Every row gives one point. A path goes straight from each point to the next, and from the last back to the first. The post is the endless flat space through its rows: a point in 2 columns, a line in 3, a plane in 4, and so on, so that a path can go around it. Count how often the path circles the post. Going back the other way cancels.

Post, one row:
.08,.03
Path (28 x 2):
.81,.08
.18,-.39
-.01,-.10
.60,-.14
.36,.22
-.11,.33
-.59,.06
-.27,-.25
.45,-.33
.29,-.23
-.18,-.47
-.65,-.08
-.03,.22
-.07,.37
-.51,.07
-.15,.34
.33,.19
.26,-.06
.68,.24
.18,.25
-.20,.19
-.50,-.20
-.01,-.17
-.22,-.03
.01,.26
-.39,.10
-.44,-.33
.31,-.23
Times around: 1

Post (7 x 8):
.31,-.05,.05,-.24,.34,-.26,.01,-.28
-.10,.27,.24,.31,-.09,-.14,-.03,.04
-.11,-.16,.17,-.18,.15,.02,.01,-.04
-.06,.06,.05,.12,.13,-.10,.18,-.05
.24,.06,-.07,-.26,-.22,-.11,.05,.24
-.29,.20,.02,-.08,-.43,-.04,-.28,-.02
-.10,-.14,-.16,-.22,-.04,.04,-.10,.36
Path:
-.13,.06,-.03,.23,-.23,-.08,.14,-.09
-.12,-.16,.06,-.04,-.12,.24,-.15,.11
-.46,-.07,.52,.31,-.12,.01,.13,-.13
.01,-.19,.18,-.13,.34,-.24,-.38,.25
-.15,.12,-.07,.09,-.30,-.21,-.24,.32
-.94,-.06,-.55,.04,-.48,.27,-.35,.05
-.03,.05,-.40,-.16,-.02,-.25,-.17,.09
-.07,.24,.18,.09,-.01,-.21,.25,-.10
.19,.19,.05,-.33,-.13,-.19,.19,.28
.05,.17,.23,-.03,.06,-.38,.12,-.30
.21,-.01,.65,-.06,.01,-.16,.07,-.16
.00,-.27,-.03,-.25,.01,-.16,.28,.19
.07,.07,-.11,-.32,.21,-.31,-.01,.00
.36,-.02,.16,-.29,.23,-.39,-.03,.13
.20,-.20,-.32,-.21,.05,-.20,.40,.21
-.03,.01,.25,.13,.04,-.09,-.27,-.22
-.34,.12,-.36,.23,.09,-.13,.30,-.48
-.15,.05,-.23,-.02,-.10,-.22,-.01,.09
-.53,-.07,.24,-.05,.06,-.03,.01,.03
-.19,.25,.30,.07,.17,-.31,.42,-.41
-.01,-.15,-.52,-.27,.01,-.28,.14,.10
.07,-.31,.03,-.09,.28,.03,.07,-.20
-.01,.01,-.34,-.16,.03,-.02,-.16,.08
-.33,-.01,.04,-.21,.22,-.08,-.01,-.51
-.09,-.13,.35,-.45,-.13,-.21,-.34,.29
Times around: 1

Post, 13 rows:
.00,.08,-.11,.18,.11,-.35,.02,-.09,.08,.43,-.20,.03,-.07,-.07
.07,.47,.12,.04,.22,.07,-.17,.63,-.15,-.01,-.22,-.03,-.07,.03
.49,-.11,.10,.00,-.13,-.02,-.19,-.18,-.33,-.53,.08,.09,-.15,-.12
.04,.12,-.16,.01,-.38,.06,-.29,.12,-.30,.20,.12,-.45,.13,-.21
.16,.10,-.06,.07,.48,.33,.00,.46,.42,-.51,.31,.21,.32,.47
-.08,.08,-.22,.17,.19,-.27,.02,-.02,-.13,.32,.03,.06,-.11,-.43
.32,.04,.00,-.05,.60,.37,.30,-.17,.02,-.51,-.07,.38,.12,.06
.41,-.05,-.20,-.36,.16,-.30,.24,-.21,.08,-.24,-.06,-.06,.28,-.01
-.13,-.01,-.13,-.13,-.06,-.17,-.04,.26,-.08,.07,-.11,.21,-.14,.11
-.01,.15,-.15,-.04,-.01,.05,.29,-.04,.08,.11,.13,-.21,-.20,-.23
-.04,-.08,-.12,-.16,.25,-.17,-.11,-.23,.09,-.11,-.19,.01,-.14,-.30
.21,.27,-.09,-.25,.11,-.23,-.21,-.37,-.15,.07,.13,.03,.07,-.25
.01,.41,-.02,.09,-.16,-.33,.31,-.21,-.04,-.14,-.23,.14,-.03,-.14
Path, 29 rows:
.16,-.08,.02,.33,-.10,-.19,-.43,-.34,.25,.55,.43,-.06,-.14,-.32
.06,-.01,-.11,-.13,.18,.05,.61,.08,.07,.12,-.10,.19,.12,.11
.27,.03,-.11,-.58,.24,-.08,-.07,-.08,-.43,-.32,.13,.27,.09,-.05
.00,-.12,-.38,.04,.28,-.10,.00,-.24,.25,-.03,.30,-.20,-.29,-.20
.32,-.16,-.25,.23,.84,.40,-.12,.23,-.25,.09,-.28,.12,-.24,-.33
.29,.03,-.15,-.15,-.11,-.29,-.30,-.49,-.19,-.26,.17,.41,.37,-.12
-.25,-.50,.02,-.12,.12,-.14,.31,.01,.46,-.08,-.11,-.02,-.35,-.28
.21,-.30,.09,-.15,.31,-.28,.19,.39,.21,-.06,-.10,-.42,-.15,-.14
.16,.09,-.09,.06,-.32,-.27,-.01,-.14,-.15,.21,.21,.11,.48,-.16
.26,.34,-.10,-.12,-.11,.12,.14,-.28,-.24,.00,-.17,.23,-.18,-.39
.16,.54,-.12,-.14,.71,.20,-.30,.20,-.28,.13,-.65,.23,-.10,.11
.13,-.28,-.40,-.19,.01,-.21,.26,-.82,-.35,.03,.66,-.13,.06,-.35
.43,.09,.08,-.04,.22,-.37,.61,-.26,.21,-.64,.00,-.01,.38,-.08
.40,-.15,.07,-.08,.07,-.19,.17,-.30,.20,.09,.22,.12,-.16,-.21
.00,.02,-.35,-.41,.46,.00,.46,-.01,.05,.26,-.48,-.07,.01,-.30
-.02,-.02,-.13,.05,-.04,-.20,-.29,.12,-.31,.07,-.40,.00,-.26,-.23
-.28,.63,-.24,-.23,.35,-.01,-.08,-.37,-.15,.06,.06,.02,.05,-.14
.16,.25,.18,.28,.23,-.38,.15,-.26,.18,.13,.20,-.21,.01,-.17
.16,.16,.10,-.01,-.16,.37,-.24,.27,-.05,-.01,.62,-.17,.43,-.01
.29,.07,-.13,.20,-.29,.15,-.13,.09,-.20,.24,.40,-.05,.09,-.34
.20,-.42,-.39,-.16,.10,.09,.16,.57,-.16,-.27,-.06,.20,-.53,-.20
.30,-.17,-.23,-.13,-.45,-.21,.52,.28,-.11,.10,.07,-.13,-.40,-.24
.22,.03,.22,.16,.09,-.04,.01,-.07,.35,-.21,.28,-.13,.14,-.17
-.01,-.26,-.22,-.15,-.03,-.07,-.04,.94,-.06,.11,-.36,.23,-.06,.05
.32,.17,-.10,-.12,.08,.08,.14,-.33,.20,-.32,-.20,.00,-.32,-.31
.35,.05,-.27,-.08,-.52,-.26,-.32,-.62,-.29,.23,.44,-.40,-.45,-.31
.00,-.47,-.31,.07,.20,-.04,.02,-.45,-.22,-.35,.61,.33,-.22,-.22
.00,.21,.03,.02,.06,.13,.40,-.05,-.19,-.13,-.06,.13,-.06,-.23
.58,-.18,.21,-.14,.12,-.38,-.54,.11,.44,-.55,.31,-.21,.19,-.19
Times around: 2
